Each point is reached from the start by the listed moves, each made 0, 1 or 2 times, or once backwards (-1), plus a little noise. Say if it took an odd or an even number of moves. Then give how often each move was made.

Moves:
(1): [ 6 25]
(2): [-27  22]
Start: [-3 -3]
Points:
[-3 -4] -> even (0, 0)
[-17  68] -> odd (2, 1)

Moves:
(1): [ 25  -7  -4   5 -15  24  -9  -7 -10  -6]
(2): [-21   4   7  12   0   8 -14 -14  -7  -3]
(3): [-17 -30 -10  19   3  11  16   4   0  -7]
(4): [ -9  31   1   9  -2  26   4  15 -19   3]
(5): [  0   5  -1 -21  28  18  -5   4  10  -6]
(6): [  1  -1 -35 -14  -3   1  -2 -34 -10  17]
(7): [ -6 -20   6 -20 -14  -1  20  10 -27  -4]
(8): [ -5   2  -5 -13 -15   6  -4   9  16  12]
(9): [12 17 -8  2  2 13 31 -7 10 -6]
Start: [  4  17   2   8  -9   7 -13  -1  16  -8]
Points:
[ -5  50 -29 -23  33  82 -14  51  87   4] -> even (0, -1, 1, 1, 2, 0, -1, 2, 0)
[-31  43  -4  66 -41  52  17  28 -34  -3] -> even (0, 0, 1, 2, -1, 0, 0, 0, 0)
[ 71 102 -37   4 -56  67  72 -18 -70  -1] -> odd (1, -1, -1, 2, -1, 1, 1, -1, 2)

Moves:
(1): [  0  -5   0 -16  -3  -5  -7   1   9   8   0   3   4  -2   4   5  -7   7
  -9   8]
(2): [  0   3   2   4   1  -3   1  -1  -2   6   1 -12   0  -4  -3   2  -5   3
  -1  -2]
(3): [ -6  -2   6  -7  -4  -1   1  -3   4  -3  -3  -2  -4   0   3 -11  -2  -3
   2   4]
(4): [-2  6  3  7 -2  2 -3  2 -2  2  3 -2  4 -1  2 -5 -6  7 -5 -4]
(5): [ -8   3   8  -6   6 -12  -3   8 -14  -2 -10   1   0  -6   6  -5 -14  -6
   4   6]
(6): [  2   1   6  -1   2  -1 -15   3   3  -4  13  -7   3   6  -4   2   2  -6
   4  -2]
(7): [  6  -1   5   4   3   8  14   6 -10  -6   1  -2  -1   5   9   0   6  -5
   4  -3]
(8): [ 9  1  4  7 -1 -2  0  1  3  2  1  0 -6 -1 -3  1  0 -2 -4  2]
(9): [ 4 -1  5 12  3  3 -2  5 -3 -4 -1 -3 -4 -9  5 10 -3  7 -1  1]
(10): [ -1  -4  10   6  -3  -8 -10   1  11   6   1   0  -5  10   0   5  -5   3
   7   1]
(11): [  1  -4   2   2  -4  -1  -4   2  -3   2   2  -1  -2  -6   6  -8  -8  -2
   2 -12]
(12): [-6  2  7  0 -2 -3 -3 -4  9  2  9  7 -8  4 -2  8 -6 -2  0 -3]
(13): [ 1  2  1 -3 -4  0  3  1 -4  2  4  2  1 -8  1 -2  4  5  2  4]
(14): [ 4 -2  2 -4  4  2  0 -6  2  2  1  6 11 -2 -4 -1  6  4  0 -2]
(15): [-3  2 -1 -1 -8 -6  8  6 10 -1 -6  0  0 -1 -3  4  0 -1 -3 -1]
(16): [  0  -6   2   1   5   4  -1   3 -10  -5   0   5  -4  -1   2   3   5   5
  -6   0]
(17): [ -2   3  -1   2   5   0  -2   1  -6   0  -7   1  -7  -7  15 -10   4  -3
   1  -4]
(18): [  5   3  -2 -13   8  12   0   2   4   4   0  11  -2   4  -1 -11   3   6
   5  -3]
(19): [  8   8   1   3  -8  -3  -2  -5  -1  -4  -1   0  -8   0  10  -2  -6   8
  -1 -10]
(20): [  2  -3  -8  -1   4  -4   9   3   8  -6   8   8  -2   9   3 -10   6   1
   1  -2]
Start: [ -6   9 -10  -4   3   3   6   1   8   7 -10   3  -4   7 -10   4   5   3
  -3   5]
Points:
[  9   2  11  -1   1   1   7   4  28 -28  33  21 -43  65   2 -32   4 -12
  -5  -3] -> even (0, -1, 2, 1, 0, 1, 1, 2, -1, 0, 0, 1, -1, -1, -1, 1, -1, 0, 1, 2)
[-25  17  19  -5  -9 -26 -31  12  80  17   6  27 -57  53  17 -39 -19 -25
  22 -22] -> odd (0, -1, 1, 1, 0, 1, 0, 1, -1, 2, 1, 2, -1, -1, 1, -1, 2, 1, 0, 1)
[ 24  52  19  58 -16 -22  41  29 -49  -7 -54 -29   7 -49   7  49 -38  36
 -42   7] -> odd (0, 1, -1, 2, 2, -1, 1, 2, 2, -1, -1, -1, 0, 1, 2, 0, -1, -1, 2, -1)
[ 30  19  38  60  -7 -17 -38  -7  14 -22  52  13 -33   8  35 -40  -7  15
  11 -51] -> even (-1, -1, 1, 2, 0, 2, 0, 2, 1, 1, 2, 1, 1, 2, -1, 0, 1, -1, 2, 2)
[ 18  27 -13 -55  31  -3 -29  -2 -44   3 -19  27  19 -47  29 -22  -5  39
   8   1] -> even (1, 0, -1, -1, 2, 1, -1, -1, 1, -1, 0, -1, 2, 2, -1, 0, 1, 1, 2, 0)
[ 12 -11 -10 -29 -41 -38 -12  10 121  35  21  44 -44  57 -23   8 -15  35
 -27   0] -> even (2, 0, 0, 0, -1, 0, -1, 2, -1, 2, 1, 1, 0, -1, 2, 1, -1, 1, 1, 2)
[ -9  49  43 -27 -22 -51 -47  17  26  15   0 -21 -45 -11   3 -21 -67  12
  -8   7] -> even (1, 2, 2, 1, 2, 2, -1, 2, 0, 0, 0, 1, 1, -1, 1, 0, 0, 1, 2, 0)
[ 23  -1 -30  -2  15  57  49  -1 -24  -4 -13  38  -9  19 -31  16  53   1
 -14  -5] -> odd (-1, -1, -1, -1, -1, -1, 1, 1, -1, -1, 0, 0, 0, 0, 0, 2, -1, 1, 0, -1)
[ 22  -7 -14 -15  48  42  23  21 -34   9  16  23  25 -26  30 -61  26  41
 -14 -20] -> even (1, 1, 0, 2, 0, 0, 1, 0, 1, -1, 2, -1, 1, 2, -1, 1, 1, 1, -1, 2)

Moves:
(1): [ 14  -4 -14  -5  -3   4  12  -3  -8  -5  -3   7   8  -5   4 -11   3   2
   5  -6  -2  -6   2   0  10   0]
(2): [  2   6   6  -4  -1  -4  -5   7  -8   0  -6   1   1  -4   7   9   0   3
  -1  -5   6 -11  -6  -2   9   9]
(3): [ -3   3   5  -1  -5   9  -9  -6   8  -4  -1 -13   0   6   4 -18   2 -12
 -10   2 -13   2   1   1  -2  -5]
(4): [  8  -2   2   1  -3   6   3 -11   8   4   1  -5  -5  -1   3  -2   1   0
  12   3  -4  -7  -7  -4  -7  -7]
(5): [ 16   5   7   2  -1  -4  10  -2  12 -15 -12  -4   5   5  -6   6   8 -13
   3   0  -5   0 -11 -10 -15   4]
(6): [  7  -1 -11  -5  -6   3  -7  10  -9   1  -2  18 -13  -8   7  14 -12  -1
   6   9  -3   9  -1   6   7  12]
(7): [-5  5 -2  4  1  0  5 -5  0 -7 -8 10  0 -5  8 -2  0  1 -3  3  6 -9  3 -2
 -4 -2]
(8): [-8  4 -1 -9 -8  6 -5  2  4  2  4  2 -3  3  4  0  0  5  0  3 -7 -6  9  2
  6  2]
(9): [ 19  -3   3  -8  11   0  10   0   6  10  -1 -10  11 -15   5  -1   9   7
   0  -3  -8  -4   3 -11  -2  -8]
(10): [ -5   6   5  -2   3  10  -7  -7  -6  -1   8 -10  -2  -4   4  -1   6 -15
  16   5  -6  -7   4  -1   0 -10]
(11): [ 24   2  -7  -8   6  -4  -8  -4  -5  10   1   3  10   6  -2  10  -4   0
   6   8   2 -10   1   2  -6   7]
(12): [  8  16   0   3  -7  10   8   0   6   3   2  10   0 -11  -2 -14  -4  -2
  -3  -3   4   1  -9 -23   2  -1]
(13): [ -7  -1  -6  -5   0   7 -15   4 -11 -11  10  -4   2  -6   1  -3  -3   1
   0   3   6  -4  -5   0  -5   3]
(14): [  6  17  -1   2   4  -5  13   2   0  -3  -1  14  -2  -1  10   6 -10  -1
  -1 -13 -17  -1   1  -3   7   4]
(15): [ 16   7  -1   3   0 -13  14   2  -2   2   2  -2   2  -2   1   5  -1  13
   1   3   9   9   0   2  -2  -2]
(16): [ 11 -10  -3   4  -8  10  17 -12   1  -1   6   8   1   1   8   1  10   7
  -7  -9  -2  13  -1  -8  -7  -5]
(17): [ -1   7  11 -10  -4   9  -1  -2  -3   0  -4   4 -13  -1  -3   0   0  -8
  -7  -3   2  -5   4   2  -9  -5]
(18): [  6  -4   9   5  12   5  -7  10  -3   3  -2  -6   1  12  -1 -11   4   1
  -1   2   6  -6   3   2  -5   1]
(19): [  2   3   2 -11   6  -6  -6   0   5  -1 -11   4   2  -5   9  -2   3  -1
   4  -8   1  -8   1 -12  -1 -12]
(20): [-7  2 -5  1 -2  1  2 -1 -2  4 -8  0 -1 -2 10  3  2  1  6 -4 -6  2 -4  7
 -5 -4]
(21): [  2  -7   3  -8   4   5   6  -7   7 -14  -8  12  12  -3  -6   0  -4  -3
   9   4  15  -1  -1   4   2   6]
(22): [-5 -3 -5 -7 11 -1  1 -3 -5 -1  0 -4 -2  4 -7 -1  0 10  0  2  1  4  0 -4
  1  1]
(23): [  8 -12  12  -4   2  -7  -2  -6  -1  -1   5   9   8   0  -8  -7   8  -7
  -4   9   1  -1  -6  -6 -11   3]
(24): [  9   1  -4  -8   3   0   0   2  -1   4   3  -4   0   4  -3   7   2  -4
   1   5  -8  -3  -9   1   5 -12]
Start: [ 10   0   2   9  -1   0 -13  -2   6   1   1  16 -16 -17  -5   7  -8 -13
   6  -4   6  -1  13 -14  -1 -10]
Points:
[  72   99   68  -53   23   46  -41  -52   53   39   -9   30  -19   -5
   35  -20   10  -90   37   -6  -65 -121   -2 -103  -19  -80] -> even (-1, 1, 1, 2, 0, -1, 1, 2, 0, 2, 2, 2, -1, 2, -1, 0, 1, 1, 2, 0, 0, 0, 1, 2)
[ 42   2  79 -24  54 -42 -27 -21  84  22 -72 -78   4  14   9 -26  53 -12
  -4 -12 -54 -51   4 -71 -74 -46] -> odd (-1, 1, 2, 2, 2, -1, 0, 1, 2, -1, 0, -1, -1, 0, 0, -1, 0, 1, 2, 1, -1, 2, 1, -1)
[ 85  39  52  28  11  52  62 -16  29 -25 -26  92   3 -52  30 -36  -9 -58
  -1 -15   0 -10 -12 -64   4 -10] -> odd (0, 1, 1, 0, 0, 1, 2, -1, 1, 1, -1, 2, -1, 2, 0, 1, 0, 2, -1, 0, 2, -1, 1, 1)
[-39 -34  13  41   3  93 -14 -79   5  -5  65 -27 -22 -26  -1 -81  63 -28
  15  29 -10   0 -45 -93 -91 -80] -> odd (-1, -1, 0, 2, 0, -1, 2, 0, 0, 2, -1, 2, 2, -1, -1, 2, -1, 1, -1, 2, -1, 2, 2, 1)

Moves:
(1): [  2   3   6   5  -4  -8  12  -8 -11  -3   7  -4 -10   7  -9   1   0  21
 -14  -3   5   2  -8   6]
(2): [  1  15   7   0  -7  -1  -2  -5  17   6  -2  12   3  -9   6   9   1   4
   8   2   1  -7 -22 -15]
(3): [-10 -15  -7   1  -9  -1   3   2   3  12   2  -7 -17  17  -3  -5   7  -3
  -3  10  11  20   5  -6]
(4): [ -2   8  -1  -1   0 -11   4  -6  -1  -3   6  -2  -3   2   2 -10   4  12
 -10   6  -2  17   9 -21]
(5): [-12   6  16  14   8 -16   1 -12  -8   5  13  -4   8  12   2   2  11   6
  -3  -5  -4   4  14  24]
(6): [-2 -2  7  3 -9  0  5 -3 -5 -1  8  5  7 -2 -1 -2  2 -7  6  1  5  2  4 -6]
(7): [ -9   2   5   0   0  -7   1  -7  -2  -5  -5   1  -1  10   3 -12  -1   3
  -2  10  -5  16  -3  10]
(8): [ -7   7   2  -4   7   8  11   0   0 -10   4  -5  -6   4   3   1   4   4
   6  -2  -2  13   3   0]
(9): [ -8   5  -4  -1 -14 -21   5   1  -6 -10   8   5  -5   8   3   5   3   1
  11  -3  -3   1   9  -2]
(10): [-9 -4  1  0  4 -3  1  2 -2  8 -2 -9  6 -2 -5  2 -3  2  1 14 -5 -1  3 14]
(11): [ -3   1  -2 -13   2   8 -10  -8  -7  -4 -12  14   6 -21   6   7   7   5
  -6  -5  12  -2 -10  -4]
(12): [ -4   2  -1  11   2   0  -2  11   3   5   1  -3  -4   2  -2   7   8  -8
  -8   0 -17  -4  -8  -6]
(13): [ -2  11  -8   6  -1   2   3   2  -3  11   0   2 -10   1  -4  -7  -6  -8
   1   1  -4   1   1   0]
(14): [ -1   6  10   0  -2   5  -8  -2  -4   1  -9  -6 -12  -5   3   7  -1  -5
   5  -3  -3  -2   3  -9]
(15): [ -9  -6  -8  11   4  -7   2  -3  -4  -3   0 -15  11   7  -5   3  -4   1
  -8  -3  -5  -2  -5   1]
(16): [ 3 -1  1 -2  7 -8  3 -7  0 -6 -4 -1 -2 -6 -2  5  4 -2  9 -5 -7 -4 -2  0]
(17): [  2   6   3 -12  -7   2   3  -9   4   6  -6   4   9   4  -8   6   4  -2
  -6   0  -1   1  -1   1]
(18): [11 -2 -1 -2 -1 13 -5  0 -4 12 -4  4  0  3  5  7 -4 -1  7  2 -3 -7 -8 -6]
(19): [ -4  -4   6  -5   3   0   6   5  -3   6  -7   1   2   2   8   2   1   9
  -8 -11  -6 -15   0  -6]
(20): [ -6  -5   2   5   3   7  -5   0   9   6   6   6  -8   8 -12   7 -13 -14
   2  15 -10  -8   3   4]
(21): [ -4  -2  -2   5  14 -15  11   8  -3   4   0  -1  -8  15   3   1 -12  -3
  -9   6   2  18  -1   2]
(22): [ -1  -4  -3  -1   2   6  -7   1  -2   0  -3   5   1  -8  -4   8 -10   5
  12 -11 -11  10   7   1]
(23): [  2   7   4  16  -4  -4  11  -4   0 -10 -15   7   8  -2  -3   3  14   9
  -2   1   3  -4   7  -3]
(24): [  5   1   1   1   0  -5  -3   6   0   5   2   9   2   8 -12  -3   8   6
   7  -4   4  -4  -5  -7]
Start: [  0 -17  -4 -14  11 -15 -10 -10  -7 -18   4  -1  -9  -1  -7  17  -2 -13
  -8   6 -21   3  -4  -7]
Points:
[ -3  30  28 -32 -46 -10  -4 -30   4   8   3  42 -70  16 -67  84 -38  29
  92  -4 -74 -44 -29 -64] -> odd (2, 2, 0, 0, -1, 0, 0, 1, 2, 1, -1, -1, 1, 2, 0, 1, 1, 1, 1, 2, -1, 2, 0, 2)
[-24 -72 -16 -51 -24  26 -36  -1  14  44  17  24 -67 -19 -63  53 -67  -2
   3  47  14   7 -24  14] -> odd (2, 1, 2, -1, -1, 0, -1, -1, 0, 2, 1, -1, 0, 0, -1, -1, 0, -1, 0, 2, 0, 2, -1, 0)
[ -45   11  -30   28    9  -40   14  -20  -28   17  -29   -3  -75   64
  -61   97  -21  -42   36   21 -121   47  -15   21] -> odd (1, 0, 1, -1, 0, -1, 1, 1, 2, 1, 0, 2, 2, 1, 1, 2, 2, 2, -1, 1, 1, 2, 1, 0)
[-50   8  28 -53  28 -13  -6 -63 -52 -26 -27 -38 -24  51  58  39 -10  11
 -28 -21 -43  14 -18  -2] -> even (0, 0, 0, 0, 1, -1, 2, 2, 1, -1, 1, -1, 0, 2, 2, 0, 1, 2, 2, 0, 0, -1, -1, -1)
[-62 -11 -38 -58  -6 -44  16 -32 -61 -45  -5  12 -47 -18   5  32  37  12
 -22 -83 -76  41   6  -8] -> odd (1, -1, 1, 0, 0, 0, 1, 1, 2, -1, 2, 2, 2, -1, 0, 2, 1, -1, 2, -1, -1, 2, -1, -1)
[-54  -2  86   4  33 -73  11 -98 -30  24  -4 -23  12  16  -8  55   0  58
   3  16 -51  75   5 -21] -> odd (1, 2, 1, 2, 2, 2, 1, 0, -1, 2, 0, -1, -1, 2, 1, 2, 1, 1, 1, 0, 1, 2, 0, 0)
[-78  -3  52   1  13 -82  43 -18 -33 -18  37  39 -93  10  20 113  36  44
  11 -34 -44  63  -9 -91] -> even (2, 2, 2, 1, 1, 2, -1, 2, 2, 0, 2, 2, -1, 1, -1, 2, -1, 0, 2, 1, 2, 2, 0, 0)
[ 12  43  50   3  15  39 -19 -70  24  66 -20  68 -53  30 -49  87  -8  -3
  52  -7 -48  -1 -27  11] -> odd (1, 2, 1, -1, 2, -1, 0, 1, -1, -1, 0, -1, 2, 1, -1, 1, 2, 2, 0, 2, 0, 2, 1, 1)
